Each row is a point. The ring and each string are closed loops that go straight from each point to the next, and from the last back to the first. Before rounding, they use only three directions, however many columns there are. Count how often each string passes through the ring. Passing back the other way cancels.
(in the rows, 128 means zero)

Ring:
[[152 151 125 162]
 [138 147 158 152]
 [153 126 169 116]
 [172 109 147  96]
 [169  98 110 104]
 [164 106  92 124]
 [163 136  97 153]]
String:
[[165 166 160 152]
 [160 140 136 141]
 [127 133 132 156]
 [158 167 110 181]
 [183 162  95 167]
 [176 140 107 144]
 [140 120 115 142]
 [145 120  86 153]
 [186 135  66 151]
 [172 132  74 153]
 [136 120  93 156]
 [134 121 115 147]
 [182 147 114 144]
 [184 168 113 164]
 [171 180 131 176]
 [165 164 145 157]
 [142 133 143 142]
 [109 122 154 147]
 [114 137 180 147]
 [163 157 186 133]
 [176 143 149 127]
 [139 121 138 134]
 [107 126 169 146]
 [140 157 177 151]]
Times through: 3
String (18 x 4):
[[119 137 132 166]
 [118 131 142 156]
 [112 145 166 163]
 [141 156 185 147]
 [165 148 177 126]
 [176 135 148 120]
 [143 116 151 120]
 [145 112 143 119]
 [164 121 134 120]
 [186 118 128 105]
 [145 107 126 123]
 [141  91 108 116]
 [161  87  75 115]
 [153  99  72 133]
 [154 115  75 148]
 [182 143  76 157]
 [191 160  93 161]
 [150 159 109 179]]
Times through: 1

Ring, 6 rows:
[[150 134  87  57  61  60]
 [119 146  98 141 149 118]
 [104 132 117 164 181 142]
 [110 101 124 124 142 126]
 [129  88 105  72  76  92]
 [149 108  88  38  39  57]]
String (22 x 6):
[[121  72 101  80  77 106]
 [125 103 103  93  98 101]
 [120  89 104  93  95 108]
 [108  68 115 107 111 128]
 [114 102 133 115 141 118]
 [122 119 113 109 124 106]
 [109 114 109 141 149 132]
 [ 93 129 116 192 204 163]
 [103 130  97 170 170 146]
 [123 128 104 117 128 108]
 [120 131  95 128 131 114]
 [118 147  85 149 146 123]
 [122 160  97 146 156 115]
 [127 146 113 119 141 101]
 [123 124 102 114 121 107]
 [106 133 101 165 169 141]
 [106 120 103 153 157 138]
 [114 118 112 130 143 122]
 [ 96 100 126 158 173 151]
 [106  92 136 124 149 130]
 [123 103 124  94 116 102]
 [121  77 118  79  91 102]]
Times through: 2

Ring, 10 rows:
[[ 76  98 103 110 106 113 127 126]
 [106  83 111 126 113 112 130 132]
 [159  99 133 143 142 117 141 144]
 [188 130 143 145 165 129 151 149]
 [192 157 139 138 174 141 158 147]
 [172 181 127 121 173 151 160 140]
 [146 190 120 109 165 151 157 135]
 [108 184 115  98 149 141 146 130]
 [ 80 160 111  95 130 128 136 127]
 [ 69 129 105 100 115 118 129 125]]
String, 30 rows:
[[ 58 146  81  85 111 138 138 116]
 [ 52 154 109  88 118 118 126 124]
 [ 43 121  80  87  98 127 130 115]
 [ 73 112  81 100 105 132 137 118]
 [107 129 117 114 131 122 136 133]
 [ 95 120 128 116 126 108 127 135]
 [ 68  83 113 115 101  98 118 129]
 [108 110 132 124 127 105 128 138]
 [117 115 115 121 129 122 138 133]
 [105  79  90 121 107 126 138 126]
 [117  74  94 127 110 125 139 128]
 [130 118 113 123 134 128 143 134]
 [157 124 151 140 153 111 137 148]
 [181 117 162 152 162 108 139 155]
 [206 116 167 161 171 113 145 158]
 [225 126 169 165 181 120 151 161]
 [206 125 133 149 167 141 159 147]
 [145 128 104 123 141 143 152 132]
 [154 148 132 127 156 132 148 141]
 [183 169 151 134 177 134 153 149]
 [154 158 139 126 161 130 147 143]
 [146 151 109 117 150 147 155 133]
 [138 150 122 119 149 135 147 136]
 [158 186 150 122 174 132 148 146]
 [154 214 140 110 180 147 156 141]
 [135 216 129 100 172 149 154 136]
 [129 203 141 105 168 134 146 139]
 [ 92 217 115  83 154 146 147 127]
 [ 81 181 100  87 135 142 143 123]
 [ 92 148  96  98 127 139 143 123]]
Times through: 2
String:
[[117 197 143 104 162 127 140 139]
 [ 82 205 135  89 151 124 134 133]
 [107 160 129 108 143 122 136 135]
 [103 135 104 108 128 132 141 128]
 [ 48 118  80  90  98 127 131 115]
 [ 40  96  73  92  87 123 128 113]
 [117 129 111 116 133 129 141 132]
 [103 112  99 113 120 129 139 127]
 [ 76  64  85 116  91 115 128 122]
 [100  61 113 131 105 101 124 133]
 [136 107 141 136 138 106 132 144]
 [139 122 131 130 142 119 139 140]
 [180  97 160 157 154 103 136 155]
 [206  93 156 165 161 114 145 156]
 [204 130 165 156 175 118 147 157]
 [174 147 152 138 167 123 146 149]
 [147 133 110 123 144 141 151 134]
 [154 142 115 124 151 142 153 136]
 [171 167 142 129 171 136 152 145]
 [208 212 144 128 199 160 170 148]
 [180 212 125 114 185 165 169 139]
 [161 213 139 112 182 149 158 141]
 [134 163 126 115 153 135 146 137]
 [123 155 114 111 144 137 146 132]]
Times through: 1

Ring (6 x 9):
[[132 186 107 177 115 151 117 135 122]
 [130 130 105 207  93 143 101 110 105]
 [118  79 117 166 101 118 108  99 120]
 [ 97  81 137 124  98  86 114 102 136]
 [ 95 142 140 105 108  91 125 126 148]
 [114 185 126 116 126 122 132 142 147]]
String:
[[ 85 116 146 137  74  74 105 108 130]
 [ 56 108 169 118  46  33  98 102 135]
 [ 85 140 149  91 102  76 125 125 153]
 [121 159 121  95 148 128 142 140 157]
 [114 152 124 129 119 119 125 129 140]
 [103 163 132 145  94 106 114 126 131]
 [106 172 128 160  89 112 110 127 125]
 [124 224 114 170 109 145 118 147 126]
 [142 207 101 166 134 166 127 147 129]
 [147 182  97 153 150 170 134 143 135]
 [129 150 111 156 122 140 121 127 129]
 [126 146 112 174 107 137 113 121 121]
 [121 142 112 212  78 132  96 111 102]
 [128 149 104 246  68 144  86 108  88]
 [149 166  93 188 130 172 120 131 118]
 [137 155 105 148 137 152 129 132 134]
 [125 150 113 161 114 136 118 125 127]
 [116 175 117 207  74 129  97 121 105]
 [130 214 109 176 112 151 118 144 123]
 [141 222 104 122 160 165 145 160 150]
 [131 173 112 117 149 145 139 142 149]
 [108 147 127 144 102 112 116 123 132]
 [ 87 153 145 128  82  81 112 122 136]
 [ 80 147 152  96  93  70 121 125 150]
 [104 142 136  80 133 101 138 132 161]
 [111 136 129  93 136 111 136 130 155]
 [122 139 118 124 133 129 130 128 143]]
Times through: 5
